Rows are points. Before rounding, the points of a table are all equally far from one centre. They may lie mostly on one side of it. Write the centre, to within rounding.

Points:
[[-5.6  0.4  1.9]
 [-5.6 -0.3  1.5]
 [-5.6  0.0 -1.5]
 [-5.9  1.0 -0.1]
 [-3.6  4.5 -2.0]
 [-5.6 -0.5  1.5]
 [-5.3 -0.8 -1.7]
 [-4.4 -2.6 -1.4]]
Centre: [-0.7  0.7  0.2]

Points (11 x 6):
[[ 3.0  3.8 -3.4 -1.0 -2.0  4.0]
 [ 1.2  5.2 -2.2 -2.4 -4.3  1.5]
 [ 4.2  6.1 -1.5 -1.2  0.0  3.3]
 [ 1.2  6.9 -1.2 -2.7 -1.0  2.7]
 [ 4.8  6.3 -0.5 -2.0  0.5  0.4]
 [ 3.3  4.9  0.0 -2.2 -3.7  2.8]
 [ 1.5  2.8 -1.3 -2.6 -3.3  4.0]
 [ 1.2  8.2 -0.5 -0.5  1.2  1.9]
 [ 2.9  7.8 -0.2 -0.8  1.2  2.0]
 [ 5.0  5.2 -1.9 -2.4 -0.1  1.0]
 [ 2.1  6.6 -4.2 -0.8 -2.1 -0.5]]
Centre: [ 1.0  3.1 -0.2  1.0 -0.6  0.2]

Points (12 x 9):
[[ 2.9  0.3 -1.0 -3.7 -1.4  3.9 -1.1 -8.2 -2.7]
 [-0.6  0.7 -2.2 -1.8  3.2  3.7  0.7 -3.6  3.3]
 [-0.8 -0.7 -1.8 -3.1 -3.0  8.5 -3.6 -4.9 -0.2]
 [-2.2 -2.1 -3.9  1.4  0.6  3.7 -4.7 -3.6  2.3]
 [-0.6 -3.1 -3.1  2.0 -0.5  2.5 -3.0 -6.3 -0.7]
 [-1.2  1.2 -0.1 -3.3  1.8  7.6 -3.6 -3.6  2.2]
 [ 0.6 -0.6 -3.1 -3.9  2.4  6.2 -1.1 -5.3 -1.7]
 [ 0.9  3.3  1.0 -4.9  0.7  5.6 -0.4 -5.2  1.8]
 [ 1.0  1.7  1.0 -0.6  1.2  3.0 -5.3 -5.1  4.0]
 [-1.3  0.8 -2.1  0.7 -0.5  4.4 -5.6 -6.9  1.6]
 [ 2.4 -1.3 -1.5  0.6 -0.5  3.4  0.2 -4.2  2.0]
 [-0.2 -0.8  2.4 -1.6  0.2  6.2 -4.3 -6.7  1.4]]
Centre: [-1.9 -0.7 -0.7 -4.7 -1.7  0.6 -3.1 -3.0 -0.1]

Points (17 x 14):
[[ 5.5  3.5  1.1  2.7 -5.8 -2.9 -0.9 -1.0 -1.0  2.5  0.3  3.4  4.2  0.0]
 [-0.5  3.4 -0.4  3.2 -3.8  1.7 -1.5 -2.6 -0.8  5.5  3.3  5.4  6.4  1.6]
 [ 3.2  4.5 -1.2  3.5 -2.6 -0.4 -2.7 -4.6  0.4  1.8  3.8  2.7  6.2  1.3]
 [ 1.4  4.2  0.4  5.5 -4.2  0.8 -1.3 -1.7 -1.3  5.3  3.2  5.0  1.0  1.0]
 [ 3.1  5.4 -2.6  3.2 -4.3  1.0 -0.4 -1.5 -2.5  2.8  0.3 -0.7  6.8  2.6]
 [ 1.7  1.7 -1.9  1.3 -3.7 -2.6 -3.4 -2.4 -1.2  5.8  3.9  4.5  6.3 -0.8]
 [ 0.6  4.2 -2.6  0.7 -3.6 -2.3 -4.4 -4.8  1.4  2.9 -1.9  5.1  5.0  0.7]
 [ 2.3  5.1  0.8  3.3 -4.5 -3.7 -3.6  1.5 -1.2  3.2  1.0  5.4  5.5 -1.2]
 [ 0.5  2.2 -0.9  1.6 -3.2 -0.5 -1.7  0.2  0.0  7.5  2.7  3.3  7.3 -3.2]
 [ 2.8  4.2  1.0  4.8 -2.2 -2.6 -2.4 -3.5 -2.5  4.5 -0.3  2.7  5.2 -1.1]
 [-0.7  4.1 -2.0  1.4 -2.6 -2.1  3.1 -3.0 -4.5  6.2  0.4  3.1  4.5 -1.3]
 [ 3.4  2.9 -0.2  2.3 -1.2 -0.6 -0.8 -5.2  0.5  4.6  1.9  2.8  4.9 -2.6]
 [ 2.1  5.1  0.0  4.4 -4.3 -0.6 -0.2 -3.8  0.7  5.6 -0.1  3.3  3.0 -0.6]
 [ 2.3  2.5  2.1  0.1 -5.2 -3.6 -1.2 -1.5 -1.0  1.2  6.0  4.8  6.1  0.6]
 [ 0.9  2.4 -4.5  5.3 -3.4 -3.6 -3.7 -3.0  0.2  3.6  0.2  0.0  7.0  0.6]
 [ 2.2  3.0 -4.8  1.8 -5.4 -0.1  0.1 -1.2 -1.8  5.7  4.2  2.8  3.4 -1.5]
 [ 3.8  2.4 -1.2  2.9 -2.0 -0.5 -2.2 -1.9 -0.3  5.7  2.0  3.7  6.5  0.8]]
Centre: [-2.5  1.4 -0.3  0.6 -1.9 -1.1 -1.2  0.5 -0.3  0.3  1.0  0.2  1.9  0.1]
